Each row of a before or after table is a point. The points were changed in one or more steps. Then noise was added and the rows were shuffled. The steps act on columns, c1 being the first. What was done? A step turns or swaps two columns, mirrors them in a line or flattens them onto one, adds a multiple of one to another, or multiplies or shifts one. Angles are multiples of 10 degrees, from the lower column toward the higher: turns from -170 to 170, lines from 10 to 170 but not 90. Use the fewest steps. Two steps may share a column if one is a turn and the other turns, adds or multiplies; they go together, in the order done. Otherwise the lowest column goes first.
In the rows, zero is written as 128.

Before (8 x 3):
[[139  66 160]
 [159  92 125]
 [145 111 152]
 [111  94 139]
 [143 138 150]
 [ 93 134  93]
 [192 132  64]
 [120 119 157]]
After:
[[146 135 114]
 [139 168  76]
 [112 150 103]
 [ 97 129 143]
 [120 131 114]
 [164 158 104]
 [195 144 152]
 [142 112 130]]
Steps: multiply c3 by 0.4; turn c2 and c3 by 140 degrees

Before (11 x 8):
[[143  95  88 142 125 120 129 107]
 [ 51 124 100  78 137 157 130 179]
 [ 95 119 160 144 137 141 141 105]
 [118 117 160 109 120 127 142 127]
 [ 87 177 106 109  65 149 155 145]
 [134 156 113  95 149  99 121  82]
 [110 156 130 108  77 160 134  90]
 [154 105 102  95 148 148 117  96]
 [142 158 125  99 142 181  73 132]
 [129 155  94 130 159 121 123 140]
 [ 99 176 164 126  85 148  75 126]]
After (11 x 8):
[[156 205 112 113 109 157 100 161]
 [ 87 104 151 106 129 108 107 141]
 [112 182 117 115 112 113 127 169]
 [138 123 105 120 115 130 152 136]
 [139 111 105 158 124 112 153 165]
 [142 123 150 140 169 133 102 114]
 [127 131 141 103 166  70 112 122]
 [135 193 168 136 124 135 178 158]
 [112 111 135 142 107 104  90 114]
 [ 89 145 174 106 160 158 144 151]
 [187 124 135  93 134 194 101 177]]
Steps: turn c6 and c8 by -60 degrees; turn c1 and c8 by -140 degrees; turn c2 and c5 by 40 degrees; turn c3 and c7 by 110 degrees; shift c4 by 10

Before, 12 rows:
[[ 94 146 142 102 105 151 146 118  90  81  91 104 161 150]
 [150 187 131 134 134 162 121 141 154 111 154 114 118  91]
 [ 90 171 108 131 142 141 148 133 123 131 174 127  90 138]
 [ 87 116 153 123  95 176 157 135 113 126  83 117 175 143]
 [126 136 130 118 163 145 144 103 143 137 141 120 110 147]
 [144 176 163 141  90 155  92 122 186 129 136  81  99 121]
 [ 94 122 110 115 142  87 146 122 127 137 139 136 126 122]
 [ 98 161  71  94 142 122 128 107 115 158 147 170 115 139]
 [ 79 134 113  84 141 133 154 158 105 133  99 110 162 171]
 [110 134 127 127 150 139  98 131 118 142 130 122  95 120]
 [107 150 133 140 118 179  94 117 183  89 133  98 131 106]
 [135 110 149 146  89 169 146 168 120  74  91  93 162 189]]
After, 12 rows:
[[107 134 143 113 142  87 139 137 137  99 140 133 126 143]
 [116 107 105 117  95 177 124 118  90  88  82 125  85 161]
 [109 145 129 131 150 139 125 125 130 115 130 121 157  97]
 [107 102 149  88 141 133  97 101  40  84  96 115 106 169]
 [119 134 122 122 163 145 116 153 115 129 139 118 146 150]
 [182 120 114 137  90 169  77  86  28 117  85  99  90 167]
 [ 89 111 181 110 142 121 118 159  98 110 154 167 159 132]
 [158 110 122 150 118 179 137 138 216  95 127  98 140  88]
 [132 110  94 166  90 155 122 128 196 144 128  81 182  91]
 [112 120 148 153 142 141 126 126 108  93 173 120 184 150]
 [151  90 128 164 134 162 160 115 210 143 151 111 173 109]
 [160  93 112 111 106 150 114 135  56  80  87 111 115 153]]
Steps: turn c1 and c10 by 70 degrees; add 0.5 times c2 to c4; turn c2 and c13 by 140 degrees; turn c3 and c8 by -170 degrees; add -1.5 times c14 to c9; turn c7 and c14 by 70 degrees; turn c11 and c12 by -10 degrees
